Each row is a point. To make a cloud, some directions were put in groups of two or more. Within a group, all points are equally far from the middle, so they leave a hole (a ring in 2 directions, a hollow ball in 3). The other directions are filled evenly. Then the cloud was stretched, turned, moved and blurred a little. Count the holes, and give their numbers of directions, smallest first.

Cloud:
[[ -5  42]
 [ 33 -70]
 [ 30  29]
 [-62  11]
 [-72  -9]
 [-15 -26]
 [ 31   3]
 [ 65  14]
 [-63 -30]
 [ 28  45]
 [-37 -25]
 [-64  18]
 [ 10 -41]
 [  6 -34]]
Holes: 0

Cloud:
[[  7  57  -2]
 [ -4 -54 -55]
 [-40   3  45]
 [  5  57  33]
 [ 27  54   1]
 [ 29  41 -46]
 [-45 -40 -19]
 [ -5  56 -35]
 [ 32 -43   0]
 [-40 -16  36]
 [-20 -55 -50]
 [-66  10 -39]
 [-52 -11   6]
 [ 59  42  41]
 [  3  56  43]
 [-68 -12 -44]
 [ 50 -22 -12]
 [-45 -41 -21]
 [ 40  -5 -59]
 [ 10  58  23]]
Holes: 1 (2)

Cloud, 55 rows:
[[-35 -72   6 -18 -16 -26]
 [-10  38 -18  32 -27  18]
 [ 60  25 -16 -45 -20 -38]
 [ 26 -29 -73  55  -2  -7]
 [-50   4 -17  58 -52 -32]
 [ 34  30  41 -20  54 -52]
 [  0 -32 -55  -2  -7  48]
 [ 58 -67   0  47 -13 -22]
 [  8 -49 -62 -60 -42 -59]
 [-30 -29 -42  23  75   7]
 [-12 -28 -55 -29   5 -37]
 [ 20 -75  26 -30 -34  61]
 [ -8  30 -25 -53  -8 -40]
 [ 40 -55 -56  23  -8 -56]
 [-56 -38 -23  19  66  17]
 [ 63 -37 -16  39  26 -17]
 [-35 -20  -2  20 -76  -8]
 [ 73 -14  58 -41 -43  19]
 [-28  31  54 -18  13  -9]
 [-23  23 -27  70 -44  34]
 [ 58 -80 -18  15 -24   4]
 [ 17 -38 -46 -12  30  39]
 [ 30  20 -30  63  31 -67]
 [ 20 -24 -70  19 -14  -5]
 [ 46 -60  31 -58  31 -46]
 [ -4  16  16  13 -68  35]
 [-15 -74   4  -6  31  25]
 [-26 -68 -14   9  -9  20]
 [ -4  48  20 -42   8 -73]
 [-30  -1  73 -52   9 -18]
 [-57  12 -11  23 -21 -37]
 [-61 -25 -30   8  59 -10]
 [  3   3  63  23  -1  -4]
 [-19  27  -9 -26 -14  48]
 [ 58 -59  31  20  -4  22]
 [ 14 -64 -18  -1  54  34]
 [-17 -65  37 -55   2  27]
 [-79 -56  -2  24  58 -48]
 [-10 -53 -48  27   5  40]
 [-36  40 -10   3   0 -69]
 [ 31 -69   5 -40  49  50]
 [-31 -45  55   4   3 -51]
 [ 83 -41  31 -14   6  33]
 [ 27 -75  17  12  22  17]
 [ 33 -45 -19  33  53 -58]
 [  0  16 -56  13 -20 -39]
 [ 25   2  27  57  72 -86]
 [  4 -65 -23 -13  49 -36]
 [-56 -48   7 -62 -20 -46]
 [ 56 -45 -53  29  -1   8]
 [ 68 -20   6  64  13 -19]
 [ 11  40  35 -19 -23  11]
 [ 31 -34  65 -27 -11 -19]
 [-33 -26 -20 -35  31  62]
 [ 60 -60 -50 -26 -29 -13]]
Holes: 1 (3)

Cloud (86 x 8):
[[ -5 -34  48   4   0 -39  25 -86]
 [ 38  18 -84   5 -10  42  24 -26]
 [-34  65 -53 -23   4  11 -42  37]
 [  4  45  49 -26 -48   4 -28  50]
 [-15 -31 -65 -14  24  42  29 -20]
 [ 79  22  13  20  -9  34  10 -52]
 [-11  81 -30  57  -9 -11 -12 -24]
 [-48  17 -31  23 -11 -89 -36  -5]
 [  2  45 -70  13  24 -45  61  -1]
 [-31 -28 -33 -11  -9  71  27  -6]
 [ -4  17  37 -40 -35 -74  18 -10]
 [ 41  34  14 -46  35  34 -17   6]
 [-67   0 -27 -31  23  28  49 -38]
 [ 79  15   8  37 -37   5  19  -7]
 [-42  34  38   3  78  25 -27 -50]
 [-55 -23 -18  24 -54  26   1 -11]
 [ 28   0  13 -55 -65 -59  30   1]
 [-19 -29  48 -18  29  63   4  40]
 [ 56 -28 -14  49 -35 -21 -24  -6]
 [-22  -2  36 -16  86  16 -37 -52]
 [  8  14  -4  50  59  47   6 -62]
 [-46 -18 -52  15   1  58  40 -13]
 [ 13  39 -75 -26  35  15 -57   6]
 [ 18  15 -76  -2  42  37 -52 -21]
 [-67  53 -50 -14   6  28  19 -51]
 [ 67  21  17 -31   1 -73   0 -60]
 [ 21  71 -16   4  65 -59   2 -42]
 [-15 -37 -36 -38  32  25 -52  59]
 [-50  37  -4  72   5  21  15  26]
 [-68 -15  66 -14 -41 -27 -60  30]
 [ 62  -5  16 -37  36 -16  31  -1]
 [-28 -17  58  10  18 -57  -3 -45]
 [-28  41 -47 -46  20  -7 -46  67]
 [ 76  34  -3  23  14  41  17 -55]
 [-38  35 -52 -46  16 -57 -21  18]
 [ 42  -4 -42  12  71 -38 -60 -36]
 [ 59 -33  21  34  -8 -26   9 -92]
 [ -1  72  -3 -49  20  11  34 -31]
 [ 32  21 -51  31  39  39 -52  -4]
 [-42  19 -24 -42 -14 -83 -66  24]
 [-41 -18  57   8  41 -33  34  22]
 [ 50   5  21 -34 -17  55  48  36]
 [-56  48 -40  59   7  20  -5 -25]
 [-62  -7  -5   4 -76 -32  10  23]
 [ 19  30 -59 -29   3  46 -70 -22]
 [ 26   4 -80 -15  20  19  11  11]
 [-61  32  35 -31  33  12  14  24]
 [  0 -50 -21  25 -27 -22 -90  10]
 [ 27  63 -71  12  17  18 -69 -13]
 [-15  52  41   4 -32  20  62   4]
 [ 36 -38  46 -57  16 -35 -44  49]
 [ -9  66 -46  21 -30 -36 -86 -14]
 [ 15  19  18 -65  30  21 -51  66]
 [-16 -47  24 -16 -46  -4  16 -69]
 [-20  -1  36 -20  57  58 -30 -28]
 [-67   0  -1 -25  15  51  29 -14]
 [ -4   9  44 -43 -54 -66  -4  31]
 [ 40  -1  -7  36  49  44  20 -20]
 [ -7 -53   5 -35 -26 -15 -66 -46]
 [-37  15  -9  70   6 -41 -82 -72]
 [  3 -18 -52 -20  34  13 -48  61]
 [-21  76 -56 -35 -12  20  -5 -37]
 [-14 -31  23  57  15 -56 -21 -38]
 [ 62 -14  11  -4  43 -30  14   9]
 [  5  51 -42  25 -40 -36 -66   8]
 [-84  47 -33 -16  37  32 -51 -44]
 [-82 -24 -28   5  19 -45  -9  42]
 [ 38 -36 -32 -40 -79 -39  20  12]
 [-23   3 -21  79 -11  21   3 -49]
 [ 24  36 -78  -5  29 -19  11  13]
 [ -1 -39  68  22 -30  -5   7 -34]
 [ 31  42 -13 -62  29  44 -50 -34]
 [-70  55 -56   0  49 -23 -44   6]
 [-44  24  25 -57  15 -26  18  58]
 [ 13  36 -41 -76  32  -2 -25 -17]
 [-18   8  53 -24 -33 -74  25   4]
 [ 34  15  30 -42 -34  42 -36  44]
 [ 18 -53 -28  14  25 -40 -43  54]
 [-72  20 -31 -13  42  52 -64 -49]
 [ 28 -35  15 -45 -30 -12 -69 -48]
 [ 10 -51   6  49  -7 -35 -83  24]
 [-22   4  41  -5   3 -66  40 -75]
 [-20  53 -46  19  34 -28  -2  56]
 [-34  77 -72  38   5   7  26 -44]
 [ 43   1  33 -36 -48  24 -41  19]
 [-31  59  19 -17  48  -3  37 -48]]
Holes: 3 (2, 2, 2)

Cloud, 102 rows:
[[ 24 -13 -58  34  26  -5   7 -19 -39]
 [ -3 -23  13  38 -40  -8  32  15  30]
 [ 18 -21  29  38  23 -37  52  19 -22]
 [ 89  39  17   4   2  -6 -12   0 -12]
 [ 67  21 -37 -24   4 -18  45  17  41]
 [-26   7 -33  29 -10 -35  37  43  10]
 [ 10 -21 -63  13  13   5  26 -54  58]
 [-61  35 -16 -32 -27 -22   7   8 -20]
 [ 56  43  -2  -1   8 -23  34 -48  21]
 [ 21  49  31  48 -50  -5  -5  43  16]
 [ 23  14  26   7  22 -31  73  -8 -34]
 [ 36 -42 -17  10  38  11  34 -12  42]
 [ -6 -24  13  20   4 -64  -7  72 -39]
 [-28  34  -3   5  10 -34 -76 -11  49]
 [-24  -1 -14  36 -12  24  59  10 -39]
 [  2   2 -10  74  35  37 -17 -10 -27]
 [ -9 -34 -25  57 -15  56  -1  29 -54]
 [-14  20 -48 -24  -7  17  53  14 -31]
 [ 14  -8 -28  91  38  -3 -10  49 -10]
 [ -2  36 -17  56 -19  -8  -4  12  17]
 [ 42  27  -7  43  66  -2  26 -35  60]
 [  6  40  -9  53 -36  58 -19   2  -9]
 [-11 -19 -71  25  45  47  28  -2 -31]
 [-19   1  47  40  17   7  11 -15 -59]
 [ 32  17 -39  -3 -44  14   7  24 -51]
 [ 22  18  48  46   3 -16  24  13  -6]
 [  2 -31  -9  10  -7 -26 -12  29 -38]
 [-47  14   0  32 -26  39  35  -6 -12]
 [ 18 -37 -43  18 -17  30  11 -16 -43]
 [ 23  38  -3  15  23  45  21  43 -17]
 [ 61 -53  -5 -24 -47  20  36  37   9]
 [ 13  32 -11  30  21  38  39   0  -9]
 [ 30  17 -25   0  50  38   3 -29 -64]
 [ 68 -25   4 -50   6  22  32  42  -4]
 [-36  66  28  -6 -12  12 -14  20  27]
 [ 36 -10  -7  39  32  41  24 -13 -41]
 [  2 -35  58  44   6  60  36   6 -26]
 [ 59  43  -8   6  46  30   6 -17  23]
 [-38  25 -13  20  36 -18 -52  -6  35]
 [-45   1 -12 -17  -1  40  58  -5   9]
 [ 11  -5 -67  19  18  63  68  27 -10]
 [-15  18   1   6 -21  15  40   5 -14]
 [-20   1 -51   9 -22  -9 -23  41   4]
 [  0  -8  37  24 -24  57  39  59 -49]
 [ -6  30  44 -28 -23 -10   0  43 -51]
 [-57   8   2  -9 -40  13  66   4 -32]
 [ 11  37  35  72  51 -23 -18  -9 -32]
 [-57 -15  31  -1  24 -25 -14   3 -24]
 [ 30  -6  -3 -14  13  28  26 -46  42]
 [  5  -8 -69  14 -18   3  33 -20   5]
 [  6  32 -29 -42  88  30  29 -63 -15]
 [ 17  35 -37  21  17 -36  18  37  11]
 [ -3 -10 -87 -28 -30  -2  58  13  -8]
 [  5  37  59   8  20 -29  13 -10   3]
 [ 24  -8   2  73   0  29  -9  44   0]
 [  6  54 -47  47 -26  52   9  33  40]
 [ 14  15 -32  38  74  17  25  28  -3]
 [ 22  20   6  10 -49  68  43  42  -8]
 [ 29  45  11   9 -36  33  11  10  20]
 [ 72  50 -11 -34 -13 -12  13   0  20]
 [  2  11  -5 -45 -12  63  50  12 -37]
 [ 61  53  36 -18   8 -17  22 -50  19]
 [-61  31   6  -3 -32  28  22  14 -36]
 [ 43 -46 -55  -3 -40   6  42  19  27]
 [ 12 -53  -5  25  12  25  39  39  29]
 [ -3  42  -5  47   4  -5  14  26  49]
 [ 15 -22 -72 -37  23 -22  22   0  -5]
 [ -6   9 -15   1 -18  46 -12  33  23]
 [-12  -3 -21   9  44   0  24  47  49]
 [-40  31  18   0  35 -27  59  33 -27]
 [-12   0 -48   1  39 -57  29   7   2]
 [ -9  70  -5  51  34   2  24  48 -32]
 [ 40 -42 -30 -29  19 -36 -19  49  -1]
 [ 39   2 -70  50 -14  -5   2  39  49]
 [ 10  54  93   8 -27 -19  32  13  12]
 [ 12 -41 -33   9  17  21   9  50  12]
 [  1  24 -40 -55  45  36  27 -10 -29]
 [ -1 -47  26 -32   5  18  38  75 -24]
 [ 19  52 -36  16  37  27  31 -18  -1]
 [-14   1  39  61  49 -11  -8  -7 -56]
 [-36 -25 -47  19  50   7   1  53 -35]
 [-12  31 -11 -14  14  33  45  38  33]
 [ -6 -37  36   4  29 -31 -30  -9  27]
 [ -8  16 -36 -19  69  33  24   3  14]
 [-20 -22  -8  50   8  44  -3  84 -21]
 [-47  40  28   4   2  39  22 -21 -17]
 [  9  -6   9 -64   8  -1  38 -26 -52]
 [ 18  34  22  51 -63   6 -22  79   2]
 [-12 -28  -5  25 -23  18  84  24  16]
 [ 16  -6 -23  36   4  43  63  17  55]
 [ 12  -6  26 -47 -33   3 -23 -28  13]
 [ 26  44 -23  46  51 -20  -1 -34   7]
 [ 95  32   5 -21   7  11  54  37 -21]
 [-13 -53 -35 -19  11  30  25  43 -21]
 [ -1  25  -7 -33  57  10  52  38 -30]
 [ 23  17  24 -45 -14 -16  27   9 -23]
 [ 47  20  40  65  11 -39 -28  41  10]
 [ -6  45 -53 -24  16  12  22 -70 -19]
 [-25 -10 -90  21  19  58  16  19 -13]
 [-23 -30  -7  53   1 -14  -2  11 -26]
 [-78  25   6  13   3  39 -50   6 -56]
 [  2  25  23  28  18 -49 -19  22  23]]
Holes: 0
